Each row of a before or after table is a point. One or more steps were done to the points. Then noise was added and the rows were shuffled. The steps act on columns, c1 being the first. Write out the steps. A step turns or swaps two columns, mirrors them in a line or flattens them onto one, adds a multiple of one to another, or multiplies or shifts one. Angles are multiples of 10 degrees, from the lower column toward the higher: turns from -170 to 170, lines from 10 to 170 but not 90. Use the fewest steps. Two steps may share a column if one is a turn and the other turns, adds or multiplies; they go together, in the order done. Otherwise the lowest column goes first.

Before:
[[-19   6]
 [-10  14]
 [-16   3]
 [ 48   7]
 [-20   6]
 [ -1   5]
 [ -5   2]
 [ -5 -52]
 [  7   5]
 [-24 -20]]
After, 10 rows:
[[ 15   8]
 [-10 -84]
 [-40  10]
 [-48 -31]
 [ 96  11]
 [ -2   9]
 [-10   3]
 [-37  11]
 [-20  22]
 [-32   5]]
Steps: multiply c1 by 2; multiply c2 by 1.6

Before (10 x 4):
[[ 35 -25 -27  26]
 [ 14 -50   5 -18]
 [ 57  14  26 -48]
 [ 21   9  -2   8]
 [ -5  35  42  11]
 [ 24 -36   6 -44]
 [ 43  24   5  -5]
 [-28 -41 -17  -5]
 [ -6 -10  20 -32]
 [ 22 -48  12 -33]]
After, 10 rows:
[[ 45   8  19 -95]
 [ 39  18   7 -10]
 [ 24   7   1  14]
 [-19  27  14  21]
 [-13  -7   7 -63]
 [-20 -28 -10 -10]
 [ 14 -34   8 -65]
 [ 20 -27   4 -89]
 [ 41 -17  -4  52]
 [ 11 -36   4 -36]]
Steps: turn c1 and c3 by 20 degrees; multiply c3 by 0.4; multiply c2 by 0.7; multiply c4 by 2

Before:
[[-11   8  28 -26  -1   7  25   1]
 [-14  33  25 -28   7   1 -34  -6]
 [  1   6  11   4 -19  24  12  30]
 [-23  -5  34   0  -2  10 -13 -34]
 [  1  27 -13  -8  12  18 -12 -18]
 [ 14  -5  12   6 -47  -5 -13 -24]
 [-11 -35  -3  -8  38 -36  27 -11]
 [ -2  10  17  19  12   3  -9  15]
 [-37  24  15  -3 -48 -41 -11  -1]
 [  9  39  -1  33 -29 -38   5  11]]
After:
[[-35  35  17  -2 -96 -26  -1 -12]
 [ 10  49   1  33 -59 -40  13   4]
 [-14  29  26 -29  15  26  -7 -33]
 [-23 -10  34  -1  -1   6 -34 -14]
 [ -3  10  18  19  25  -4  15  -9]
 [  3  20 -14  -8  24  29 -18 -13]
 [  1  -3  13   6 -38  21  30  12]
 [ 15  -5  11   6 -95 -10 -23 -12]
 [-12   6  27 -24  -2  22   0  26]
 [-13 -20  -5  -9  77 -42 -13  28]]
Steps: turn c2 and c6 by 20 degrees; add -0.5 times c4 to c6; multiply c5 by 2; swap c7 and c8

Before (9 x 9):
[[ 23  25 -11  -3  10 -26  34  10 -78]
 [-34  25 -11 -21  42 -14 -39  31  -3]
 [-15   1  13  -2   2  22 -48   8 -95]
 [-30 -28 -22  -9  -3 -65  46  12  59]
 [ -7  12  -3  29  21 -65  -4 -19  39]
 [ 16  13  71 -64  -5  78 -19  18 -13]
 [-20  46   5 -28 -10  17 -12 -36 -30]
 [-20  30  -5  40  -8 -17  61   4   1]
 [ -8 -25  21 -33  50  35  26   3 -27]]
After (9 x 9):
[[ -8 -20  22 -10  52  35  27   4 -48]
 [-19 -80  12  45   7  25 -49  11 -32]
 [-20   8  -1  52  -9  17 -12 -36 -36]
 [ 19 -52 -12  55  14 -24  35  12 -29]
 [-37  34 -17 -50   4 -72  53  13  16]
 [ 20  10  77   7  -2  83 -16   3 -69]
 [-22   5  -6  32 -12 -17  61  11  40]
 [ -7  31  -7  -6  25 -66   0 -21  43]
 [-38  10  -6  18  39 -19 -45  27 -19]]
Steps: turn c4 and c9 by 70 degrees; turn c2 and c4 by 60 degrees; turn c3 and c8 by -10 degrees

Before:
[[-10  -2   8   7  15  22  17   0  28  37  15 -61]
 [ 63 -30  15  63 -14 -33   5  -2  21 -19   0 -18]
 [-36   0  37  25  12 -22  20   5  -7  21  -9 -23]
 [ 52 -23  19  53 -21 -19  15 -26  -5  -4  60  19]
 [  3  36  39 -37  19  11   7  34  13  54 -13 -35]
 [-27 -27  28 -74  35 -30  33  11  -1  36 -25 -51]
 [ 43 -15 -36  52 -18 -32   2  19  -8 -19  31   8]
 [  1  -4  10 -95  23  32 -73 -47 -52 -13 -25 -11]]
After (8 x 12):
[[-13  -5  33 -24   1  -9   2  -6  -7 -27  -9  26]
 [-12  39  43  69  -4 -12   4  -5  -1 -14 -26  62]
 [ 25  19 -12 -67  20 -14   2  -3  20 -21   0   9]
 [  1  21  -9  94 -14  13   3  -4 -52 -15 -27  20]
 [ 17   6 -31 -54  13 -13  -7  14  -7  27  31 -15]
 [ 21  14   2 -56   9  -6  16 -27  -6 -20  59 -28]
 [  1 -28  63  41   1   5 -12  24  13 -17 -14  40]
 [ -3   0  38  -7  18   8   4  -7  28   5  15  61]]
Steps: multiply c1 by 0.4; turn c2 and c4 by 170 degrees; turn c3 and c10 by -70 degrees; turn c5 and c12 by 150 degrees; multiply c6 by 0.4; flatten c7 and c8 onto the line at 120 degrees

Before (11 x 18):
[[  1   7 -24  50 -73 -23 -54  25  11  19  56  23  63  34  24  44 -10 -33]
 [ -9  -3 -28 -37  17 -23 -33   3  12 -33   0  -6 -38   8  19  28 -54 -10]
 [-52   7  19  46 -14 -21  -7  18  28 -20  36  43 -27  15 -39  16 -14 -69]
 [-68  95 -41   2  32  -6  33  10  33  13   4 -10  41  32  28  31  14 -46]
 [-33 -20   4 -13  57  14   0  39  16  37  32 -13  12   2  10  22   6 -17]
 [ 15 -28 -14  17 -63  18   7 -85   1 -13  31  40  32  -2  35 -65  18   4]
 [ 28   9 -92  23 -27 -22  -1   8 -11  -2 -35 -57  10 -13  25 -13  -8  26]
 [ -1 -12  15  18   0 -51  39 -26  32  -8  41  14  60  32  28  25 -51 -11]
 [ -2  48 -54  26  50 -71  15  -3  17  33   0  80 -18  16  11  -7  -8  10]
 [ 86 -35  -1   1  39 -47  71 -46 -30 -55  23  38 -81 -34 -37  23  81  21]
 [-61 -84  24 -33  54 -19 -30 -35  33   5 -14  31 -23  18 -22  23   2 -52]]
After, 11 rows:
[[  2 -19  -4  47 -72   6  -1 -28  12  -9  59  26  65  33  24  34  -5 -34]
 [-37  22  12 -15  56   3  -1 -48  14 -22  33 -12   7  -1  11   9   2 -19]
 [ 24 -21 -82  21 -25   5  28 -12 -14   2 -38 -56   8 -11  25 -23 -10  23]
 [-57 -14  13  46 -16   2  -6 -10  23  26  34  46 -25  19 -34   4 -14 -70]
 [-12 -13  -9 -39  22   9   4   3  13  28   0  -8 -35   8  19  17 -58 -11]
 [ -4 -86 -55  23  50   9  20  -5  18 -33   1  79 -18  14  10 -14  -7   6]
 [ 18  35 -14  12 -59   0   4  87   4 -19  32  41  32  -5  34 -73  15   8]
 [ 82  -2 -25  -1  38  17   7  56 -29  30  24  36 -79 -31 -38  13  82  23]
 [-67 -79 -46   3  36 -20  19  -8  34  -6   1 -10  41  31  33  21  17 -47]
 [  1 -20   5  19   0  20   2  29  32  -4  43  13  63  37  26  17 -50  -9]
 [-59  56  32 -35  56  28 -12  25  36 -15 -14  31 -22  23 -22  11   2 -54]]
Steps: turn c2 and c6 by -140 degrees; multiply c6 by 0.4; flatten c3 and c7 onto the line at 160 degrees; turn c8 and c10 by 160 degrees; shift c16 by -10

Before, 10 rows:
[[ -6  -4 -26  21  -7 -19  -3  34  23  20 -30  31  19   6 -20 -23  23 -79
   15 -37]
 [ 17 -15 -23  -9  -3   2  -1  24 -34 -17  13  24  42  38   5  30 -31 -44
   -5   3]
 [ 23 -14 -19 -16  21 -22  73   3 -16  13  -5   4   4   8   2 -15  -7 -52
   19 -10]
 [-25 -20  -9 -19  22 -72   9 -12   2   2  -8 -43  15 -13 -19   5 -18 -21
   11  -9]
 [-17  40 -10  -2  43   0  37  22 -25 -38 -33 -31 -51 -19  25   7 -38 -28
   17 -12]
 [ 25   1 -12   1  19 -14 -17   6 -16  43  17  14 -17  13 -43  19   5  21
   11  16]
 [ 26 -25 -22 -10   8 -15   0   7 -20  -4  21 -13   0  12  -2 -11 -10 -30
  -53   3]
 [ 12 -32  35 -11  19 -10 -30  -1 -38  13  23  30  15  20  -6  33   2 -22
   49  -2]
 [ 17 -25  20  10  12  31  26  17  19 -32  10 -15 -40 -14  11  18 -22  10
    3   1]
 [-23 -21  -4 -36  15  60 -43  49  23  26  40 -13  34  13  -2 -23  27 -16
    2   5]]
After (10 x 20):
[[ 24  17 -19 -13  -1 -22  98  51 -15  13  -5   5   6   8  64 -13  -7 -21
   19  -7]
 [ 26  27 -20 -10  -3 -15  -2  31 -17  -7  19  -9  -1  12  60 -10  -5   0
  -53   5]
 [-26  19 -14 -19   1 -72   6  17   4   3 -10 -41  14 -14  42   6 -15   3
   16 -10]
 [ 24  -3 -10  -1  -2 -11 -25 -21 -17  46  19  14 -15  17  21  18   6   5
   11  14]
 [ 16  23  22  11   1  29  33  -2  20 -35   8 -16 -40 -15  72  18 -22  28
    4   1]
 [ 20  15 -22  -8   2   7  -1  51 -39 -18  11  25  40  35  66  32 -26  -3
   -4   2]
 [-19 -42 -11  -4   2   4  46  34 -21 -42 -34 -33 -52 -17  87  10 -40  28
   19 -14]
 [-23  23  -4 -34   0  60 -55  32  26  20  39 -15  33  14  65 -24  25  44
   -3   6]
 [ 13  33  31 -14   4 -13 -39  20 -34  13  26  29  12  16  53  29   2 -22
   47  -8]
 [-10   4 -25  18   2 -17  -4  84  23  18 -29  35  20   5  38 -22  24  -9
   14 -37]]
Steps: multiply c2 by -1; multiply c5 by 0; multiply c7 by 1.3; turn c8 and c18 by 70 degrees; add -0.5 times c12 to c18; shift c15 by 60

Before (12 x 32):
[[ 46  -4   5   0 -39  21  -5  11  15  35 -36 -54  53  32 -47   3  24  24
   21  -5  10  30 -20 -13   9  47  20  -7  25  23  13 -44]
 [ 15  -6 -36  53  11 -49  -8 -10   5 -17  21  17  40  32 -18 -14  25 -55
   -6 -20  18 -29  -9   3  17   0 -20 -25  54  13  20  18]
 [-28   6  -5  53 -11 -19  20   6 -21 -19 -15  34  -8  55 -32  30  28 -20
   31 -18  30   0 -20 -39 -21  21  40 -29 -19 -39 -17 -11]
 [ 32 -41   2 -25 -17 -53  12 -68 -33   4 -35 -24  23  -2 -27  34  16 -61
   15 -34 -27   8  45  23  21  -6 -48 -18  25  15  18  -1]
 [  1 -27  12 -11  24   5 -30  10 -46  36  -6  22  53  25 -20 -21  19  13
    1  36   7 -36  43 -34   4  25 -40 -48 -17  42   3 -48]
 [ 33 -13 -14  -7  -7 -39   5 -36 -11   2  21  16  40  20 -25   8  -7 -58
    7  33 -35  23  -1 -31 -10 -31  37   2  -3  -8  68 -15]
 [ 16  25 -26  26  29 -14  -7  14  21  10 -44 -25  16   8 -20  10 -27   8
  -41 -15 -14   9  53 -47  39  30   5 -21 -20  36  22 -11]
 [ -9 -16 -16 -13  -2 -36 -50  -1  10  33  34 -17 -24  21 -64  10  -5  18
    3  11  43 -21 -18 -15  22  -8   7   5   1  16  20  -2]
 [ 42  29 -15  23  21  23   8  -3 -15  10   2 -49   3  30 -54  -6   4 -56
   13  36 -37 -19   3  17 -21  52  10 -19 -20  29 -19 -11]
 [ 24  20  20  46  13   6 -16  -4 -44 -39  42 -20  17 -10 -72  10 -23  12
   -1  24 -38   8  11 -11  -3  32   8  25 -16 -30  -7 -14]
 [ 35 -44 -10  59 -21  16  24 -22  -6  16 -25  31  31  54 -62 -16  -2 -55
  -38  43  12  -8  -1  -2  25  23 -15 -21  24 -28  57 -17]
 [-25  -9  13 -10  18 -10 -48 -69 -30 -29  35  25  -3  -3 -63  49 -50 -18
   33  25 -35  25  -4 -33  41  -7 -47  27  27  -2  53  12]]
After (12 x 32):
[[ 42  31 -18  27  18  24  11  -3 -12  11  -3 -21  44  29 -50  46  -3 -55
   11  34 -37 -21   5  17 -11  54   9 -20 -18  30 -19 -12]
 [-25  -9  11 -12 -36 -10 -50 -70 -32 -30  36 -30 -77  -2 -63 -43 -32 -16
   36  23 -33  27 -41 -27  23  -6 -47  25  30  -2  57   9]
 [ 13  -6 -35  46 -21 -53 -13 -10   1 -14  18  22 -20  29 -15 -10  19 -53
   -3 -17  21 -28  13   4  55  -2 -17 -25  56  16  23  19]
 [ -1 -25  11 -13  37   2 -34   9 -50  33  -1  27  10  25 -21  -9 -26  10
   -2  39   9 -40  41 -35  55  26 -42 -49 -17  43   3 -47]
 [ 32 -16 -17  -7 -39 -42   5 -36 -17   1  20  -1  33  19 -22 -16  -1 -56
    1  30 -37  24  -5 -31  31 -33  41   0   0 -10  67 -19]
 [ 35 -46 -11  59  18  16  25 -19  -3  18 -24  28 -39  54 -59 -18   2 -55
  -37  43  12 -11  -1  -5  51  23 -17 -20  23 -28  56 -17]
 [ 28  20  20  47 -50   6 -17  -9 -41 -38  38 -16  11 -11 -69  15 -26  12
    1  27 -39  11  -9 -12  11  29  10  24 -13 -31  -7 -15]
 [-26   7  -7  52   8 -18  19   8 -17 -17 -12  -8  38  59 -30 -45  32 -21
   31 -16  33  -1   9 -39 -18  21  37 -31 -19 -39 -21 -11]
 [ -8 -19 -12 -14 -54 -35 -48   1  11  30  35 -18 -51  20 -64   7  11  16
    0  11  46 -19 -17 -15  -7  -9   4   7   0  20  20  -4]
 [ 32 -41   0 -28  34 -53  13 -67 -31   8 -35 -39 -33   1 -27   4 -22 -61
   14 -31 -28  11  44  21  35  -3 -46 -19  22  16  21  -5]
 [ 45  -5   7   1  12  19  -7  12  12  38 -37 -26   4  28 -48  47  28  23
   23  -6  11  26   7 -17  56  50  19  -8  27  24  10 -39]
 [ 18  26 -25  22  98 -14  -8  12  23  11 -44 -18 -68   8 -20  17 -58   9
  -44 -16 -11  10  14 -50  41  30   4 -19 -20  37  24  -7]]
Steps: add -1.5 times c11 to c5; mirror c12 and c16 in the line at 150 degrees; multiply c25 by 2; turn c13 and c25 by 70 degrees; turn c17 and c23 by 50 degrees

Before, 10 rows:
[[ 17  63  40   0   1  15 -15 -45 -17 -69  -8  33 -26 -46  16  -1  13  15
  -17   5 -24  -1  -8 -18 -21  17  11  28   5  24  11  17 -55 -15  68   2
   28  32   9 -16  42 -22  10 -13  -2 -55  11  26  17 -27  13  46   2 -10
   -4  20  17  -9  29 -45   9  -5  21 -13]
 [  8   5 -52  33 -62  -4  -3 -12  22 -14 -22 -38   3 -34   6 -13 -17  -5
   -5  -4  22  16  -6  58  21   9  29   6  -7 -11 -23  33 -17 -18   8  -4
    8 -13  29   7   5  15  18  36 -52 -50 -19  12   0  -1 -22   3 -14 -17
   46 -77   6 -14  44  12  24  -8  53  22]
 [  3   1  -1  19  -4  26  18 -53  -2 -15 -12  10 -16  48  -5  -6 -34  23
  -38  12 -34   5 -26 -30 -13  -9  21  10   2  22  11 -39 -34 -17 -49  -5
  -39 -14  10 -37 -10 -28 -23  31   1   7   4   2 -10 -37  15  14  16  27
    6  10  -7  27 -11 -11 -24  27  -1  43]
 [-18 -27  -5 -35 -47 -25   6  11  28 -11 -21  -7   9 -34 -29  10  32 -32
  -11  30  32  19 -26  -7  27  -3   5   7 -36 -15   5   4 -32  10  -5  -2
   15  -9  11   3   9  11 -17  52  -7 -16   1  24 -13 -23 -30  25   8 -24
   -1  -8 -16  -9   3  18  24 -50   4  33]
 [ 30  36 -26  14  -9  11   2 -15   0  14  -9 -34 -41 -30  18  16  -5  -5
  -13   3 -44  21  19  42 -39  67 -27 -30   6 -11 -43   0 -32  38 -20  13
    5  17 -49  -6 -24   6 -14  11  -5 -46  15   9  -9 -36  17  17 -16  24
   29 -25  -3 -61 -13   1 -31 -32 -19 -10]
 [ -9   5  23  45 -46  10  27   5  -7  -6   6  21   3 -14 -15  30 -59 -12
   -3  10  35  17 -24   1  17  -4  15  13  26 -37  -4 -25 -27 -21   4  -9
   -7 -11 -24  38 -17 -17   4  51  28   6 -52 -26 -49 -28   6 -47 -14 -24
   29  21   7 -23   2  33   2  14  32  18]
 [-18  49 -26   8   1 -16  46 -14  10 -17   2   8 -44   9  -8 -19  29  -3
  -33  32  -3 -17   7  17  -8 -35  34 -35  12 -16  39 -23 -19 -27   4   8
  -20   5 -39   0 -16  -4  -8 -19  10  48  31   2  19   4  19 -18   5  30
  -32 -32  34  22   4 -21  13 -16  14 -25]
 [-29 -32  18  43  14  -5 -30  59   8 -19  -6  26  10 -12 -23  40 -27  -9
  -60 -41  17  18   9   3  -3 -11  -2   0  -2  -2   9  56 -28  15  14 -46
   18  17 -17  37 -52  -1 -11  35  -5 -57   6  18  42 -14 -15 -13  18  53
   10  14   1 -25 -25 -11   9 -10 -23  20]
 [  9  11  33  25 -60   8  20 -26 -16  22 -38  18  27  23  -6   9  48  13
   -2  39   8   4 -50 -26 -41 -10  38  19   5  15  -8 -17 -20 -33 -21  19
   -5 -18 -44  -4  35 -14  16  40  -3   3   3  12  43  22  28  23  16  16
   12 -15 -18  28  33   4  21  -3  16   7]
 [-22   7  14 -21 -36  45 -26  -7   8 -13  -1   3 -19  54   2  11  13  17
  -17  50  50  21 -20 -14   4 -18  14  40  11  22  -3  29 -13  20   2   9
  -16  -7  -9  18 -27  -5   8  29 -42 -20  30  33  16 -52 -18 -40  26  50
  -16   6 -24   1   8  16 -30  -9  18 -15]]
After (10 x 64):
[[-23   2  12 -22 -35  72 -24 -17   7 -13   1   5  13  28   3  10  11  16
  -16  45  47  23 -19 -11   0 -15  15  38  -2  22  -4  -6 -16  50   3  12
  -11  -7  -5  20 -31  -6   6  27 -41 -23  32  33  14 -50 -19 -38 -37  51
  -17   8 -23   1  10  49 -29  -5 -28 -16]
 [  4   3  -1  18  -5  24  20  11  -2 -16 -14  14  53  -1  -6  -9 -31  22
  -40   7 -30   4 -23 -32 -11  -8  24   8   8  22  10 -32 -28 -45 -50  -9
  -37 -15  12 -37 -10 -29 -20  28  -3   8   6   2 -12 -37  17  13  22  25
    5   7  -6  26 -14  46 -22  28 -10  44]
 [  9  10  33  24 -64  32  20  35 -17  23 -40  18  10   7  -6   8  49  11
   -6  34   7   3 -53 -24 -39  -9  36  18  13  18  -6 -23 -21 -86 -21  23
   -8 -20 -45  -1  31 -11  16  38  -4   6   4  11  43  19  27  23   8  12
   15 -16 -23  25  35  22  18  -4 -21   8]
 [ 30  39 -26  15  -9 -17   0 -25   1  12  -7 -37  36  -5  16  16  -4  -2
  -15 -10 -45  19  18  44 -40  67 -29 -28  11 -10 -46  14 -31  96 -25  11
    4  16 -49  -6 -29   7 -17  12  -5 -51  16   6  -7 -33  17  17  13  23
   32 -25  -4 -63 -12 -34 -36 -32 -13 -10]
 [ -9   8  22  45 -48  57  28   1  -4  -2   2  23  -7  31 -13  29 -58 -12
   -2  30  34  15 -22   1   8  -3  15  11   0 -37  -4   1 -27 -54   4  -8
   -6 -12 -20  35 -17 -18   2  49  26   9 -52 -25 -46 -27   7 -47  31 -26
   26  21  11 -25   3 -20   0  16  14  16]
 [-22 -25  -1 -37 -44 -18   7   2  26 -11 -23  -9 -12  11 -28  12  32 -31
  -11  25  32  15 -24  -5  40  -2   7   9 -14 -16   2  -6 -37  26  -6  -1
   17  -9  12   4  11  13 -16  53  -6 -18   1  26 -14 -17 -28  26 -11 -23
   -4  -8 -12  -9   4 -34  22 -49 -21  30]
 [  8   4 -52  38 -59  74   0   9  22 -14 -22 -37   8   4   4 -14 -17  -5
   -7  37  20  17  -6  59  18   7  27   6  -5 -11 -18  31 -17 -43   7  -8
   11 -15  28   9   7  15  18  39 -52 -48 -18  11   5  -4 -27   2 -23 -17
   49 -78   5 -17  45 -37  22  -6  37  22]
 [-17  48 -25   4   1   6  47 -31   9 -20   3   9  35 -20  -9 -19  31  -4
  -34  31  -3 -16   3  17  -9 -32  33 -37   7 -16  43 -20 -18 -70   8  10
  -19   4 -38   0 -15  -5  -7 -18   5  50  28   4  18   3  16 -20  16  30
  -30 -31  38  21   6  14  11 -12 -15 -23]
 [ 15  61  41  -2   3  49 -19  -1 -21 -71  -8  30  53 -49  12   0  13  11
  -15  19 -24   0 -11 -19 -21  16  12  26   8  22   8   6 -51 -36  68   1
   27  32  11 -18  44 -23  12 -10  -1 -58  12  25  15 -27  16  46 -17 -10
   -7  21  19  -7  29 -36  10  -8   9 -13]
 [-28 -28  16  45  14 -43 -28 -24   8 -15  -4  28 -54 -16 -24  39 -30  -8
  -58 -40  19  17   7   4  -5  -8  -5   2   3  -2   6  10 -25  40  16 -42
   16  17 -17  38 -51  -2 -12  35  -6 -54   6  16  42 -11 -13 -11 -57  52
    6  12   1 -21 -23 -11   8 -10  14  22]]
Steps: add 1.5 times c63 to c6; turn c20 and c63 by -50 degrees; turn c8 and c13 by -120 degrees; mirror c14 and c60 in the line at 40 degrees; flatten c25 and c29 onto the line at 160 degrees; mirror c32 and c53 in the line at 150 degrees; multiply c34 by 2.5
